Every row gives one point. The window is the flat piece filled in between its corners: a triangle in 3 columns, a solid with four corners in 4, and so on. A path goes straight from each point to the next, and from the last back to the first. After which points does the path pass through the window?
In the rows, 128 means zero.

Window (3 x 3)
[[166 207 134]
 [ 98  73 150]
 [102 125 118]]
Path:
(1): [ 79 122 172]
(2): [ 99 148 141]
(3): [162 140  87]
(4): [129  65 129]
(5): [ 86  96 156]
(6): [117 184 156]
(7): [157 122 125]
(8): [129  60 125]
(9): [ 76 103 170]
(10): [ 75 138 154]
(11): [119 126 109]
(12): [186 139 116]
(13): [127 221 168]
(14): [ 88 164 151]
(15): [122  85  86]
(16): [142  81 134]
Through the window after points: 2, 4, 6, 8, 10, 14

Window (4 x 4)
[[ 81 100 159 110]
 [175  70 127 147]
 [115 110  62  75]
 [131 120 161 134]]
Path:
(1): [134 100 121  78]
(2): [127  96  68 136]
(3): [103 108  67  96]
(4): [157 106  86  44]
(5): [ 98  99 121  74]
(6): [ 95 103 100 105]
(7): [145  95  99 179]
(8): [163 109 140  79]
Through the window after points: 1, 3

Window (6 x 6)
[[138 193  97 196 195 124]
 [129  80 191  40  97 114]
 [ 86 149  68 127 177 133]
 [102 107 115 127 111 101]
 [138 126  50 137 152 142]
 [115 100  85 150 188 123]]
Path:
(1): [121 135 118 175 164 153]
(2): [137 142  90 152 163 104]
(3): [118 139  88 114 177 102]
(4): [ 86 124  86 138 160 153]
(5): [ 97  72 193  81 117 170]
(6): [144 100 160  45 105  84]
(7): [144 113 127 106 137  91]
(8): [ 98  68 137 118 138 160]
Through the window after points: 3, 5

Window (8 x 8)
[[112 125 121 154 121 118  95 116]
 [197 123 192  54 103  87 115 115]
 [141  64 161 189  37 139 229 141]
 [118  97 124 125 149 115 113 165]
 [ 92 167 147 136 144 139 189 143]
 [130 137 125 157 129 177 148 158]
 [ 94  98 159  66  84 144 115 106]
 [224  80  93  50  86  78 148 118]]
Path:
(1): [137 109 165  90 122 115 158 105]
(2): [159 117 128 100  66  93 144 148]
(3): [110 177 110  75 108 103  98 177]
(4): [143  95 150  81 141 139 144  81]
(5): [150  96 150  93 138 113 162  92]
(6): [140 122 135  98  59  93 113 160]
(7): [130 132 156  62  44 100 106 167]
(8): [177 108 149 105 129 105 128 103]
Through the window after points: 7

Window (9 x 9)
[[182 124 163 161 196  83 180 146  65]
 [100 202 137 163 128 150 159 154 168]
 [175 125 101 163 136 162 191 186  65]
 [114 156 183 106 124  84  90 169 181]
 [100 157 123 195  96 141 107 132 171]
 [ 58 128 150 124 156 126 111 142 179]
 [193  90  77  72 132 144 158  94 143]
 [182 135  47 132 181 146 154 158 116]
 [150 135  70  60  86  59 150 125 119]]
Path:
(1): [159 118 108 148 163 100 191 176 132]
(2): [120 141 106 146 117 110 140 161 214]
(3): [ 90 165 117  93 111 166  98 114 100]
(4): [111 143 146  93 133 132  83 115  98]
(5): [136 133 151 157 114 100 172 176 190]
(6): [166 112 116 139 146  54 191 158 147]
(7): [142 155 135  99 145 139 111 117  64]
(8): [168 147 113 131 170 132 125 134  94]
Through the window after points: 6, 8

Window (11 x 11)
[[127 156  89 124 162 193  57 128 124  81 108]
 [ 57 151  54  76 101 187  40 123 123  75 123]
 [111 102  79 111  97 172   7 117 132  65  90]
 [177 105  80 102 137 128 146 155 100 127 133]
 [157 137  94 124 151  80 166 114 144  95 132]
 [133 167 139 134 112  87 119 145 119 146  86]
 [141 149 156  61 121 112 125 125 152 125  79]
 [166 130 146 117 108 119 154 104 121 132 164]
 [111 112 156 136 111 133 155 125 160 155  55]
 [111  96 151 114 159 107 119 122 103 129 104]
 [185 131 101 112 150  88 172  74 105 170 119]]
Path:
(1): [ 99  81 107 106 143 104  77 111 186 132 128]
(2): [140 135 128 121 128 132 128 123  97 114  88]
(3): [136 140 134 119 124 114 159 121 103  98 111]
(4): [132 110 128  97 146 106  71 124 160 169 105]
(5): [141 127  86  97 175  52 114 107 162 165 128]
(6): [162 139 123 117 116 132 155 113 101 117 103]
(7): [123 128 132 130 119 133 119 126  94  90  73]
(8): [131 145  95  91 119 151  66 130 156 167 139]
(9): [177 112  79  96 142 107 110 148 165 167 147]
(10): [137 135 142 118 120 121 144  95 110 121 102]
(11): [157 138 106 114 123 124 134 111 114 116  98]
(12): [137 151  68 119 152 121  87 138 167 140 164]
Through the window after points: 1, 3, 5, 9

Window (12 x 12)
[[110 120 169 131  83 195 154 163  46 101 118  41]
 [131 147 124  96 188 156 155  97 117  75 122 149]
 [127 165 139  45 166 141 166 109 133 143 165 120]
 [224 126 159  75  52 106  74  74 151  47 170  47]
 [140 162 149 127  18 232 155 133  79 126 105  84]
 [109 152 102 105 187 116 126 145 130 125 181 180]
 [161 121  94  84 166 147 176 165 144 112 135 124]
 [ 70 114 171 167  62 215 177 146 134  89 114  47]
 [112  92 146 118 166 137 179 123 114 156 121 166]
 [126 180 138 131 180 125 160 144 128 151  99 128]
 [226 125 216  95 108 164 123 138 155  42 195  89]
 [125 151 106 145 179 127 213 113 106 132 167 138]]
Path:
(1): [142 141 132 121 132 172 144 130 108 139 132  85]
(2): [113 141 165  85 108 124 208 166 127  91 155 121]
(3): [143 141 142 106  43 182 178 154  90 105 106 115]
(4): [138 167 140 141 133 221 115  92 118 145 151  63]
(5): [159 119 131 106 156 168 129 120 133 108 152 114]
(6): [140 170 151  86 130 118 181 130 145 102 159 129]
(7): [ 82 203 165 135  80 106 205 155 144  95 121 129]
(8): [122 118 142 129 141 182 147 133 121 120 129  94]
(9): [135 136 156 135 129 181 134 123 135 105 137  81]
(10): [125 149 181  89  72 137 187 129 100  89 150 117]
(11): [135 128 183  66 108 114 170 159 109  82 119 109]
(12): [171 131 148 159 108 201 127 124 120  85 158  88]
(13): [132 120 137 134 131 182 165 119 132 114 145  97]
(14): [117 144 163 101 124 118 174 147 103 101 128 133]
(15): [103 140 151  90 137 107 186 192 110  55 177 158]
(16): [154 145  91 115 173 157  95  89 143 166 148 127]
Through the window after points: 3, 7, 13, 15
